Each row is a point. The window is the flat piece filled in between its corners: a triangle in 3 columns, a solid with four corners in 4, and so on. A path goes straight from each point to the next, and from the last back to the first. After which points does the path pass through the window?

Window, 4 rows:
[[-0.01  0.60 -0.18  0.32]
 [-0.21 -0.35 -0.29  0.17]
 [-0.40  0.15  0.09  0.15]
 [ 0.44 -0.19 -0.03  0.30]]
Path:
(1): [-0.07 -0.20 -0.18 -0.06]
(2): [-0.26 -0.29  0.06  0.59]
(3): [-0.05 -0.23 -0.23  0.60]
(4): [-0.02 -0.17 -0.28 -0.13]
(5): [ 0.15 -0.03 -0.17 -0.19]
(6): [ 0.06 -0.05  0.09  0.48]
(7): [-0.19  0.04  0.01  0.42]
(8): [-0.09  0.18  0.03 -0.25]
(9): [ 0.06  0.60 -0.19  0.01]
(10): [-0.06  0.45 -0.16  0.44]
(11): [-0.31  0.15 -0.21  0.32]
(12): [-0.20  0.22 -0.18  0.03]
Through the window after points: 5, 7, 9

Window (6 x 6):
[[-0.35 -0.07  0.42 -0.40  0.15  0.05]
 [-0.06 -0.05  0.13 -0.32 -0.28 -0.01]
 [ 0.68  0.07  0.27  0.96 -0.28  0.33]
 [-0.33  0.16 -0.14  0.17 -0.10 -0.12]
 [ 0.18  0.58 -0.08 -0.20  0.11 -0.14]
 [-0.37 -0.41 -0.31 -0.15  0.19 -0.09]]
Path:
(1): [ 0.08  0.15  0.06  0.37  0.07 -0.35]
(2): [ 0.01  0.21  0.05 -0.13 -0.09 -0.33]
(3): [ 0.00  0.28 -0.09 -0.22 -0.03  0.58]
(4): [-0.21 -0.07 -0.05  0.08 -0.05  0.62]
(5): [ 0.02 -0.34  0.23  0.20 -0.09 -0.25]
(6): [ 0.20 -0.10  0.28  0.16 -0.14 -0.51]
(7): [-0.02 -0.01 -0.16  0.16 -0.06  0.51]
(8): [ 0.05  0.15 -0.02 -0.19 -0.09  0.45]
(9): [ 0.11 -0.09  0.20 -0.02 -0.04 -0.16]
(10): [-0.24 -0.35 -0.06 -0.03  0.15 -0.36]
(11): [-0.30 -0.10 -0.32 -0.21 -0.02  0.35]
(12): [-0.03  0.21 -0.19  0.21 -0.05  0.52]
Through the window after points: 2, 6, 10

Window, 8 rows:
[[ 0.54 -0.05  0.04  0.34 -0.05  0.28  0.07  0.20]
 [ 0.11  0.07 -0.28  0.24 -0.49  0.25 -0.32  0.02]
 [ 0.26  0.05  0.36 -0.17 -0.30 -0.52  0.01  0.10]
 [-0.54 -0.32  0.21 -0.02 -0.05  0.34 -0.07 -0.01]
 [ 0.40 -0.48 -0.25  0.05 -0.21  0.30  0.13  0.15]
 [-0.34  0.34 -0.41 -0.39 -0.20 -0.05  0.33  0.12]
 [ 0.03 -0.18  0.25 -0.30  0.72 -0.71  0.04  0.01]
 [-0.45 -0.06 -0.14  0.35 -0.68 -0.05  0.18  0.12]]
Path:
(1): [-0.02 -0.32  0.06  0.08 -0.13  0.04 -0.04  0.29]
(2): [ 0.02 -0.33  0.14  0.14 -0.14  0.07  0.02 -0.19]
(3): [ 0.35  0.01  0.01  0.19 -0.10  0.17  0.13 -0.07]
(4): [ 0.27 -0.06 -0.06  0.21 -0.11  0.18  0.02  0.39]
(5): [ 0.12 -0.34 -0.31 -0.02 -0.22  0.18 -0.09  0.73]
(6): [ 0.26 -0.29 -0.14  0.05 -0.18  0.16  0.16 -0.07]
(7): [ 0.33 -0.21 -0.14  0.05 -0.20  0.23  0.34 -0.36]
(8): [ 0.16 -0.52 -0.16  0.01 -0.16  0.14 -0.20  0.71]
(9): [ 0.29  0.07  0.00 -0.04 -0.15 -0.24 -0.14  0.80]
(10): [ 0.23 -0.07 -0.01  0.06 -0.14 -0.26  0.19 -0.45]
(11): [ 0.07 -0.04 -0.05  0.23 -0.30  0.30  0.27 -0.44]
(12): [-0.01 -0.25 -0.05  0.12 -0.30  0.24 -0.08  0.49]
(13): [-0.29 -0.14 -0.06  0.22 -0.40 -0.08 -0.13  0.67]
(14): [-0.23  0.03 -0.14  0.14 -0.46 -0.04  0.24 -0.17]
(15): [-0.07 -0.18  0.07 -0.07  0.03 -0.01  0.18 -0.11]
(16): [-0.20 -0.26  0.07 -0.10  0.09 -0.05  0.01  0.48]
Through the window after points: 3, 5, 7, 13

Window:
[[-0.09 -0.31 -0.53 -1.18 -0.32 -0.01 -0.35  0.62]
 [ 0.19 -0.31  0.50  0.60 -0.24  0.08  0.40 -0.44]
 [-0.11  0.52  0.09 -0.15 -0.06  0.02  0.06 -0.04]
 [-0.41 -0.49  0.09  0.34 -0.07 -0.14 -0.18  0.31]
 [ 0.20 -0.31  0.01  0.28  0.01 -0.01 -0.47  0.30]
 [ 0.19  0.31  0.22 -0.16  0.49 -0.38  0.12 -0.30]
 [ 0.13 -0.10 -0.56 -0.35 -0.20 -0.08  0.27  0.28]
 [-0.26 -0.20 -0.03  0.08  0.19  0.41 -0.02 -0.01]]
Path:
(1): [ 0.01 -0.10  0.36  0.03  0.03  0.21  0.14  0.43]
(2): [-0.01 -0.14  0.23  0.07  0.13  0.23  0.15  0.08]
(3): [-0.19 -0.22 -0.16  0.23 -0.08  0.12 -0.04 -0.38]
(4): [-0.26 -0.18 -0.52 -0.01 -0.23  0.06 -0.25 -0.36]
(5): [-0.06 -0.15  0.01 -0.14  0.14  0.23  0.11  0.25]
(6): [ 0.09 -0.11  0.10 -0.23  0.04 -0.01  0.21  0.42]
(7): [-0.09  0.19 -0.37 -0.30 -0.13 -0.32 -0.38 -0.26]
(8): [-0.02 -0.16 -0.39 -0.22 -0.29 -0.09 -0.08 -0.12]
(9): [ 0.12 -0.13 -0.16 -0.16  0.04  0.04  0.30  0.44]
(10): [ 0.08 -0.10  0.23  0.10 -0.06  0.07  0.10  0.19]
(11): [ 0.05 -0.20  0.03  0.25 -0.08  0.01 -0.15 -0.19]
(12): [-0.06 -0.50 -0.33  0.18 -0.32 -0.13 -0.52 -0.32]
(13): [ 0.12 -0.06  0.20  0.01  0.17  0.17  0.07  0.49]
(14): [ 0.03 -0.33  0.14 -0.06 -0.02  0.06  0.03  0.60]
(15): [ 0.00 -0.39 -0.33 -0.24 -0.07  0.07 -0.44  0.06]
(16): [-0.15 -0.26 -0.44  0.00 -0.21  0.03 -0.27 -0.10]
Through the window after points: 2, 4, 8, 10, 12

Window (9 x 9):
[[ 0.16 -0.26  0.12  0.07 -0.03  0.13  0.26  0.17  0.02]
 [ 0.34 -0.36  0.29 -0.10  0.15  0.20 -0.23 -0.31 -0.34]
 [-0.43 -0.09 -0.12  0.05 -0.55  0.19  0.13  0.17 -0.17]
 [ 0.45  0.07  0.18 -0.05  0.06  0.12 -0.40  0.11 -0.30]
 [-0.20 -0.63 -0.43 -0.43 -0.33 -0.06  0.15  0.22  0.15]
 [-0.35 -0.05 -0.24  0.40 -0.09 -0.16  0.10  0.10 -0.23]
 [ 0.17  0.10  0.36 -0.04 -0.10 -0.25 -0.02 -0.12 -0.24]
 [-0.98  0.77  0.61  0.21  0.22  0.18 -0.68  0.25 -0.10]
 [-0.12  0.37 -0.27 -0.02 -0.19  0.04  0.15 -0.29  0.22]]
Path:
(1): [-0.13  0.12  0.17 -0.29  0.40  0.34  0.11  0.19 -0.28]
(2): [ 0.09 -0.11  0.12 -0.32  0.23  0.02  0.15  0.04 -0.31]
(3): [ 0.15 -0.10  0.10  0.55 -0.21  0.03 -0.27 -0.14  0.28]
(4): [ 0.08 -0.04  0.06  0.30 -0.36  0.02 -0.42  0.11  0.25]
(5): [ 0.03 -0.08  0.01 -0.58  0.00  0.19  0.20 -0.04 -0.38]
(6): [-0.15 -0.01  0.07 -0.23  0.16  0.10  0.24  0.04 -0.43]
(7): [-0.04  0.16 -0.06  0.27 -0.27 -0.07 -0.21 -0.22  0.21]
(8): [-0.31  0.09  0.31  0.30 -0.20  0.00 -0.31  0.06  0.03]
Through the window after points: 6, 8

Window:
[[-0.43  0.12 -0.14  0.29 -0.24 -0.61  0.64 -0.11  0.12 -0.12  0.09]
 [-0.17  0.07 -0.27 -0.11 -0.01  0.59 -0.31 -0.11  0.32  0.10 -0.27]
 [-0.44  0.10  0.15 -0.37  0.03  0.19 -0.38 -0.18 -0.09 -0.36 -0.19]
 [ 0.06 -0.41  0.20 -0.01 -0.08  0.65 -0.31 -0.09  0.06 -0.62  0.12]
 [-0.21  0.27 -0.17 -0.01  0.13 -0.10  0.53  0.42  0.04 -0.32 -0.08]
 [ 0.34  0.27  0.29  0.01 -0.05  0.33 -0.21 -0.32 -0.13 -0.42  0.12]
 [ 0.12 -0.02 -0.31 -0.31 -0.14  0.10 -0.65 -0.22  0.15 -0.58 -0.41]
 [-0.18 -0.07 -0.16  0.20  0.61 -0.59  0.97 -0.47 -0.04 -0.15  0.03]
 [-0.08 -0.12 -0.20 -0.02  0.02 -0.44  0.53  0.05 -0.42  0.08  0.18]
 [-0.13 -0.08  0.10  0.71  0.16 -0.05  0.83 -0.09 -0.56 -0.20 -0.22]
 [-0.08  0.02  0.27  0.04  0.00 -0.51 -0.28  0.48  0.22 -0.02 -0.15]]
Path:
(1): [-0.41  0.16 -0.35  0.50  0.29 -0.17  0.14  0.05 -0.33 -0.17  0.29]
(2): [-0.14 -0.03 -0.16  0.39  0.21 -0.06 -0.06  0.03 -0.19 -0.32  0.11]
(3): [ 0.00  0.06  0.22 -0.02 -0.10 -0.01  0.31 -0.08 -0.07 -0.13 -0.34]
(4): [ 0.06 -0.06  0.19 -0.11 -0.15  0.03 -0.04 -0.05  0.10 -0.28 -0.17]
(5): [-0.10 -0.04 -0.04  0.14  0.13  0.02 -0.31  0.11  0.00 -0.36  0.09]
(6): [-0.12  0.06 -0.22  0.27  0.28 -0.10  0.06 -0.13 -0.10 -0.36  0.11]
(7): [ 0.27  0.01  0.21 -0.13 -0.21  0.05  0.41 -0.18  0.09 -0.03 -0.25]
(8): [-0.05 -0.01  0.19 -0.02 -0.05 -0.15  0.14  0.02  0.03 -0.18 -0.18]
(9): [-0.20 -0.01 -0.07  0.11  0.16 -0.12 -0.10  0.03  0.01 -0.21 -0.07]
(10): [-0.29  0.00 -0.17  0.26  0.52 -0.38  0.41 -0.14 -0.15 -0.25  0.14]
(11): [-0.01 -0.07  0.01  0.01  0.14 -0.18  0.72 -0.38  0.04 -0.18 -0.19]
(12): [-0.08 -0.01  0.30  0.07 -0.03 -0.04  0.60  0.15  0.04 -0.12 -0.15]
Through the window after points: 2, 4, 8, 10

Window, 12 rows:
[[ 0.44  0.22 -0.03  0.13  0.74 -0.06  0.20 -0.31  0.33 -0.32  0.26  0.18]
 [-0.30 -0.35  0.16 -0.46  0.00  0.03 -0.10 -0.53 -0.21 -0.31  0.50  0.41]
 [-0.42 -0.46  0.35  0.04 -0.14  0.35  0.17 -0.06 -0.26 -0.47  0.53  0.04]
 [ 0.07  0.43 -0.05 -0.07  0.43  0.38 -0.16 -0.06  0.40 -0.14 -0.11  0.27]
 [-0.11 -0.52 -0.46 -0.50  0.00 -0.42 -0.08  0.30 -0.03  0.07  0.06  0.03]
 [ 0.09 -0.14 -0.07 -0.24 -0.12 -0.40 -0.47  0.19 -0.38  0.35  0.06 -0.20]
 [-0.03 -0.21 -0.23 -0.09 -0.30  0.14 -0.23 -0.19 -0.21 -0.65  0.55  0.31]
 [-0.62  0.03 -0.33 -0.10  0.01 -0.63 -0.19  0.16 -0.17  0.19  0.30 -0.19]
 [-0.58 -0.33 -0.10 -0.31 -0.17 -0.76 -0.28  0.20 -0.59 -0.26 -0.21 -0.24]
 [-0.28 -0.06 -0.27  0.08 -0.26 -0.12  0.12 -0.29 -0.27  0.13 -0.18 -0.18]
 [ 0.17  0.24  0.12 -0.04 -0.02  0.11 -0.09 -0.36  0.67 -0.21  0.06 -0.26]
 [ 0.19 -0.09  0.00  0.50  0.77  0.18 -0.27 -0.48  0.72 -0.26  0.12  0.38]]
Path:
(1): [-0.25  0.07 -0.46 -0.48  0.36  0.08 -0.15 -0.33 -0.18 -0.34  0.15 -0.26]
(2): [-0.14 -0.18 -0.02 -0.13  0.15  0.05 -0.26 -0.13 -0.04 -0.29  0.24 -0.20]
(3): [-0.17 -0.16  0.02 -0.10  0.11 -0.29 -0.10  0.05 -0.04 -0.20  0.12  0.24]
(4): [-0.13  0.03  0.22  0.00 -0.08 -0.21 -0.12 -0.03  0.15 -0.07 -0.06  0.18]
(5): [-0.15 -0.15 -0.69 -0.32  0.55  0.06 -0.23 -0.05 -0.18 -0.26  0.10 -0.14]
(6): [ 0.06 -0.15 -0.15 -0.23  0.18  0.16 -0.17 -0.18 -0.04 -0.28  0.18 -0.12]
(7): [-0.07 -0.09  0.18  0.04 -0.09 -0.25  0.01 -0.15  0.09 -0.08  0.07  0.31]
(8): [ 0.01  0.12  0.02 -0.10 -0.08 -0.05 -0.02 -0.17  0.38 -0.14  0.01  0.23]
(9): [-0.09 -0.24 -0.26 -0.23  0.56  0.22 -0.30  0.00 -0.14 -0.16  0.27 -0.42]
(10): [ 0.00  0.03 -0.34 -0.22  0.51  0.34 -0.19 -0.41  0.15 -0.08 -0.02 -0.38]
(11): [ 0.01  0.08  0.30  0.23 -0.05 -0.29 -0.20  0.17  0.26 -0.18  0.17  0.71]
(12): [-0.31  0.00  0.13  0.04 -0.19 -0.38  0.06 -0.04  0.07 -0.21  0.40  0.37]
(13): [-0.02 -0.05 -0.40 -0.22  0.26  0.16 -0.36 -0.17 -0.05 -0.18  0.12 -0.21]
(14): [ 0.02 -0.15 -0.18 -0.14  0.45  0.12 -0.16 -0.24  0.33 -0.26  0.34 -0.25]
(15): [-0.06  0.00  0.10  0.13 -0.12 -0.20 -0.01 -0.06  0.10 -0.09 -0.08  0.41]
(16): [ 0.01 -0.02  0.09 -0.05 -0.10 -0.08 -0.02 -0.08  0.15 -0.11  0.15  0.06]
Through the window after points: 4, 8, 10, 12, 14

Window, 14 rows:
[[ 0.34 -0.06 -0.26 -0.13  0.35  0.12  0.12  0.13  0.81  0.05  0.11  0.10
   0.21  0.23]
 [-0.06 -0.11  0.19 -0.10  0.02 -0.16  0.01  0.21 -0.10 -0.31  0.03 -0.29
  -0.15 -0.10]
 [ 0.42 -0.05  0.16  0.30  0.37  0.00  0.09 -0.03 -0.13  0.19  0.14 -0.41
   0.34 -0.10]
 [ 0.29 -0.20 -0.13  0.20 -0.18  0.33 -0.54 -0.20 -0.60 -0.28 -0.26 -0.44
   0.31  0.01]
 [-0.31  0.26 -0.57 -0.45 -0.49  0.33 -0.30  0.61 -0.30  0.46  0.02  0.53
   0.19 -0.26]
 [ 0.27 -0.10 -0.41  0.09 -0.36 -0.54 -0.08 -0.06  0.40  0.06  0.05  0.21
  -0.05  0.20]
 [-0.19  0.18 -0.10 -0.29  0.69 -0.16 -0.19 -0.55 -0.01  0.00 -0.08 -0.74
   0.35 -0.20]
 [ 0.63  0.16  0.15 -0.32 -1.08 -0.02 -0.39  0.03  0.54  0.48 -0.76 -0.69
  -0.28 -0.15]
 [ 0.06  0.41  0.06 -0.77 -0.15 -0.19  0.02 -0.01 -0.12 -0.23 -0.04  0.03
   0.12  0.08]
 [ 0.07  0.57 -0.13  0.31  0.36  0.40 -0.45 -0.06  0.00  0.10 -0.61 -0.23
  -0.43 -0.29]
 [-0.19  0.21 -0.06  0.08 -0.11  0.17  0.36 -0.03  0.39  0.08 -0.10  0.15
  -0.20  0.17]
 [ 0.01 -0.32  0.11 -0.03  0.08 -0.29  0.02  0.01 -0.22  0.05 -0.32 -0.02
   0.09  0.17]
 [ 0.18 -0.46  0.09 -0.02  0.10 -0.13  0.24 -0.10  0.04  0.18  0.33  0.14
  -0.33  0.27]
 [-0.35 -0.11  0.09  0.32 -0.15  0.04 -0.53  0.24 -0.28  0.39  0.23  0.54
   0.01  0.08]]
Path:
(1): [-0.02  0.27 -0.17 -0.13  0.07 -0.10 -0.18  0.14 -0.16  0.23  0.04 -0.27
  0.05  0.52]
(2): [ 0.21 -0.01 -0.04 -0.10 -0.07  0.07 -0.07 -0.10  0.22 -0.05 -0.04 -0.04
 -0.04 -0.32]
(3): [ 0.25 -0.14  0.00 -0.07 -0.31  0.11 -0.17 -0.24 -0.13 -0.10 -0.20  0.02
  0.15 -0.33]
(4): [-0.06  0.12 -0.14 -0.02  0.12 -0.02 -0.22  0.27 -0.21  0.10 -0.16 -0.37
  0.03  0.51]
(5): [ 0.00  0.17 -0.25 -0.10 -0.17 -0.02 -0.20  0.17 -0.17  0.29  0.09 -0.25
  0.04  0.25]
(6): [ 0.05 -0.25  0.15  0.12 -0.19  0.37 -0.32 -0.09 -0.09 -0.26 -0.40  0.55
  0.15 -0.54]
(7): [ 0.06  0.00  0.12 -0.13 -0.14  0.16 -0.14 -0.04  0.00  0.09 -0.21  0.00
  0.04 -0.25]
(8): [ 0.05  0.22 -0.15 -0.03  0.04  0.17 -0.37  0.29 -0.23  0.26 -0.11 -0.53
 -0.15  0.39]
(9): [ 0.17  0.12 -0.21 -0.11 -0.05 -0.06  0.00  0.09 -0.15  0.19 -0.11 -0.45
  0.04  0.28]
(10): [ 0.27 -0.03  0.04 -0.16 -0.05  0.04 -0.06 -0.16  0.17 -0.04 -0.17 -0.17
  0.08 -0.25]
(11): [-0.16  0.01  0.15 -0.09 -0.20  0.25 -0.12 -0.14  0.03  0.02  0.00  0.52
  0.18 -0.64]
(12): [ 0.01  0.02 -0.35 -0.02 -0.06 -0.01 -0.31  0.41 -0.15  0.35  0.06 -0.06
  0.00  0.43]
Through the window after points: 3, 5, 11

Window (14 x 14):
[[ 0.04  0.04  0.26  0.19  0.24  0.52  0.28 -0.06  0.50  0.31  0.32  0.09
  -0.09 -0.48]
 [-0.11  0.02 -0.30  0.16  0.28 -0.05 -0.64  0.12  0.19 -0.09 -0.37 -0.43
   0.42 -0.05]
 [-0.13 -0.10 -0.08 -0.48  0.42 -0.05 -0.38  0.21  0.22  0.04 -0.37  0.27
   0.50 -0.18]
 [ 0.26  0.07 -0.08  0.26 -0.20  0.03  0.27  0.04 -0.04  0.13  0.46  0.46
  -0.31 -0.56]
 [ 0.17  0.06 -0.05  0.03 -0.02  0.55  0.55  0.38 -0.20  0.31 -0.02  0.04
  -0.61 -0.33]
 [-0.61  0.28 -0.32 -0.23  0.44 -0.44 -0.13  0.02  0.36  0.12 -0.22 -0.18
   0.27 -0.07]
 [-0.19  0.11  0.37  0.00  0.06  0.32  0.05 -0.06 -0.21  0.00  0.33  0.17
  -0.24  0.04]
 [-0.11 -0.25 -0.22 -0.27  0.43 -0.32 -0.44  0.31  0.46  0.37  0.26 -0.22
   0.32  0.23]
 [-0.06 -0.21 -0.04 -0.17 -0.46  0.38  0.21 -0.31  0.15  0.34  0.11  0.10
  -0.31 -0.29]
 [ 0.32 -0.19  0.06  0.01  0.11  0.27  0.47 -0.21  0.17 -0.26  0.04  0.21
  -0.78 -0.22]
 [ 0.27  0.23  0.51 -0.08 -0.34  0.08  0.21  0.21  0.32  0.14  0.08  0.02
  -0.46 -0.35]
 [-0.13 -0.22 -0.02 -0.16  0.33 -0.41  0.06  0.13  0.17  0.06 -0.12 -0.40
   0.88  0.02]
 [-0.33 -0.43  0.23  0.19 -0.06  0.13  0.15  0.31  0.15 -0.01  0.06  0.12
  -0.40 -0.48]
 [-0.21 -0.17 -0.01  0.10  0.56 -0.53 -0.43 -0.05  0.18  0.53 -0.55 -0.04
   0.48  0.18]]
Path:
(1): [-0.04 -0.14 -0.01  0.24 -0.07  0.15  0.19  0.12  0.45 -0.04 -0.11  0.07
 -0.30  0.08]
(2): [-0.33  0.12 -0.02  0.03  0.19 -0.08  0.25  0.24  0.39  0.14 -0.10  0.06
  0.09  0.04]
(3): [-0.04 -0.29  0.03 -0.31  0.33 -0.04 -0.56 -0.12 -0.06  0.26 -0.25 -0.31
  0.05 -0.34]
(4): [ 0.01 -0.03  0.09 -0.19  0.19  0.11  0.03  0.02  0.10  0.17  0.05 -0.20
 -0.18 -0.39]
(5): [-0.26 -0.13 -0.19  0.17 -0.04  0.08  0.08  0.48  0.31  0.02  0.23  0.34
  0.04  0.11]
(6): [ 0.04 -0.14  0.08  0.00 -0.09  0.12  0.01  0.35  0.44  0.03 -0.36  0.19
  0.22  0.32]
(7): [-0.17 -0.09 -0.23 -0.15  0.44 -0.17 -0.19 -0.30 -0.07  0.44  0.40 -0.33
 -0.23 -0.56]
(8): [ 0.03  0.09  0.25 -0.13  0.63 -0.02 -0.10 -0.09 -0.22  0.30 -0.11 -0.24
  0.06 -0.70]
(9): [-0.01 -0.19 -0.13 -0.15 -0.15  0.13  0.05  0.19  0.56 -0.11 -0.06  0.42
 -0.07  0.18]
(10): [-0.24 -0.17 -0.27 -0.02  0.04  0.13  0.22  0.30  0.15 -0.34 -0.16  0.32
  0.13  0.11]
(11): [ 0.10 -0.06  0.14 -0.21  0.34 -0.14 -0.20 -0.03  0.21  0.35  0.01 -0.16
  0.18 -0.32]
(12): [-0.09 -0.21  0.17 -0.33  0.61  0.03 -0.19 -0.15  0.04  0.22  0.01 -0.22
  0.27 -0.54]
(13): [-0.16 -0.12  0.01  0.01  0.07 -0.18 -0.06  0.13  0.31  0.07 -0.07  0.01
  0.26  0.02]
(14): [-0.21  0.24 -0.17  0.21 -0.02  0.20 -0.04  0.11  0.41  0.00 -0.30  0.09
  0.19  0.26]
(15): [ 0.00 -0.25  0.06 -0.05  0.31 -0.06 -0.30  0.05 -0.07  0.11  0.09 -0.26
 -0.01 -0.47]
(16): [-0.01 -0.13  0.22 -0.43  0.18  0.19  0.09 -0.11 -0.41  0.23  0.27  0.10
 -0.23 -0.79]
Through the window after points: 6, 8, 10, 14, 16

Window:
[[-0.05 -0.18 -0.40  0.36  0.08 -0.03  0.38 -0.14  0.15 -0.02  0.06 -0.12
  -0.35 -0.26]
 [-0.52 -0.65  0.33  0.02  0.36 -0.11 -0.40  0.30 -0.16 -0.35  0.39 -0.07
   0.45 -0.12]
 [-0.05 -0.15 -0.36  0.21  0.09  0.02  0.21 -0.72  0.16  0.09 -0.20  0.05
   0.16 -0.14]
 [ 0.49 -0.41  0.41 -0.28  0.31 -0.12 -0.23 -0.60 -0.04 -0.41  0.08  0.08
  -0.54 -0.18]
 [ 0.60 -0.48  0.56 -0.28  0.10  0.43 -0.02  0.10 -0.20  0.25 -0.09 -0.05
  -0.10 -0.07]
 [-0.65 -0.04 -0.43 -0.41  0.49 -0.15 -0.15 -0.27 -0.41 -0.42 -0.25 -0.11
   0.17  0.01]
 [ 0.28  0.22 -0.05  0.22  0.29  0.24 -0.35 -0.07 -0.19 -0.59 -0.30  0.16
  -0.17  0.08]
 [-0.12  0.34 -0.34 -0.45 -0.39  0.09 -0.11  0.01  0.47  0.40  0.08  0.12
  -0.04 -0.60]
 [-0.05 -0.05 -0.60  0.27 -0.43 -0.02  0.33 -0.13 -0.10 -0.08 -0.40  0.36
   0.04 -0.41]
 [-0.52 -0.07 -0.22 -0.18  0.12  0.05  0.27  0.13  0.20  0.23 -0.27  0.58
   0.18 -0.57]
 [-0.12 -0.47 -0.44  0.02  0.05  0.15 -0.23  0.01  0.08  0.21  0.63  0.22
  -0.10  0.08]
 [-0.01 -0.27  0.24  0.15 -0.09 -0.15 -0.12  0.19  0.18 -0.29 -0.34  0.04
  -0.31  0.25]
 [-0.52 -0.06 -0.63 -0.21  0.09  0.12  0.07  0.00  0.25 -0.64 -0.30  0.04
   0.26 -0.14]
 [-0.47 -0.12 -0.04  0.48 -0.28  0.76  0.01 -0.26 -0.28 -0.45 -0.11 -0.08
  -0.04  0.21]]
Path:
(1): [-0.09 -0.37 -0.41  0.07  0.20  0.11 -0.25 -0.09 -0.03  0.07 -0.27  0.07
 -0.17 -0.26]
(2): [-0.15 -0.25 -0.14 -0.02  0.05  0.06 -0.17 -0.13  0.03 -0.21 -0.33  0.03
 -0.07 -0.18]
(3): [-0.12 -0.14  0.16 -0.05  0.20 -0.07  0.16 -0.09 -0.10 -0.36  0.12  0.03
  0.07  0.06]
(4): [-0.10  0.02  0.17 -0.16  0.05 -0.11  0.11 -0.18  0.01 -0.58  0.22  0.13
  0.14  0.15]
(5): [-0.23 -0.20 -0.45  0.14  0.38  0.24 -0.40  0.03 -0.22 -0.11 -0.45 -0.03
 -0.08 -0.27]
(6): [-0.20 -0.55 -0.56 -0.06  0.00 -0.15 -0.49 -0.08  0.14 -0.10 -0.35  0.08
 -0.10 -0.73]
(7): [-0.07  0.19  0.02 -0.10  0.24  0.04  0.50 -0.10  0.05 -0.27  0.11  0.16
  0.19  0.32]
(8): [-0.06  0.02 -0.10 -0.08  0.16 -0.03  0.05 -0.07 -0.17 -0.32  0.00  0.11
  0.07 -0.04]
(9): [-0.15 -0.44 -0.33  0.18  0.16  0.76 -0.57 -0.31  0.13 -0.01 -0.25  0.08
 -0.19 -0.38]
(10): [-0.17 -0.07 -0.15  0.22  0.23  0.21 -0.60 -0.36  0.07 -0.13 -0.61  0.06
 -0.16 -0.37]
(11): [ 0.06 -0.05 -0.18 -0.01  0.04  0.07  0.40 -0.04 -0.06 -0.22  0.21  0.20
  0.08  0.10]
(12): [-0.03 -0.18 -0.15  0.17  0.00  0.02  0.20 -0.05  0.08 -0.11  0.23  0.14
 -0.14 -0.10]
(13): [-0.03 -0.40 -0.21  0.20  0.03  0.34 -0.35 -0.07  0.20  0.05 -0.31 -0.11
 -0.10 -0.25]
(14): [-0.31 -0.22 -0.24  0.16  0.01  0.31 -0.07 -0.08  0.10 -0.03 -0.21 -0.01
 -0.01 -0.34]
(15): [-0.27 -0.17 -0.20 -0.09 -0.04 -0.05  0.30 -0.26 -0.08 -0.35  0.10  0.14
  0.10  0.15]
(16): [-0.23 -0.01 -0.09  0.02 -0.20  0.00  0.41 -0.24  0.15 -0.12  0.30  0.32
  0.26 -0.08]
Through the window after points: 4, 10, 16
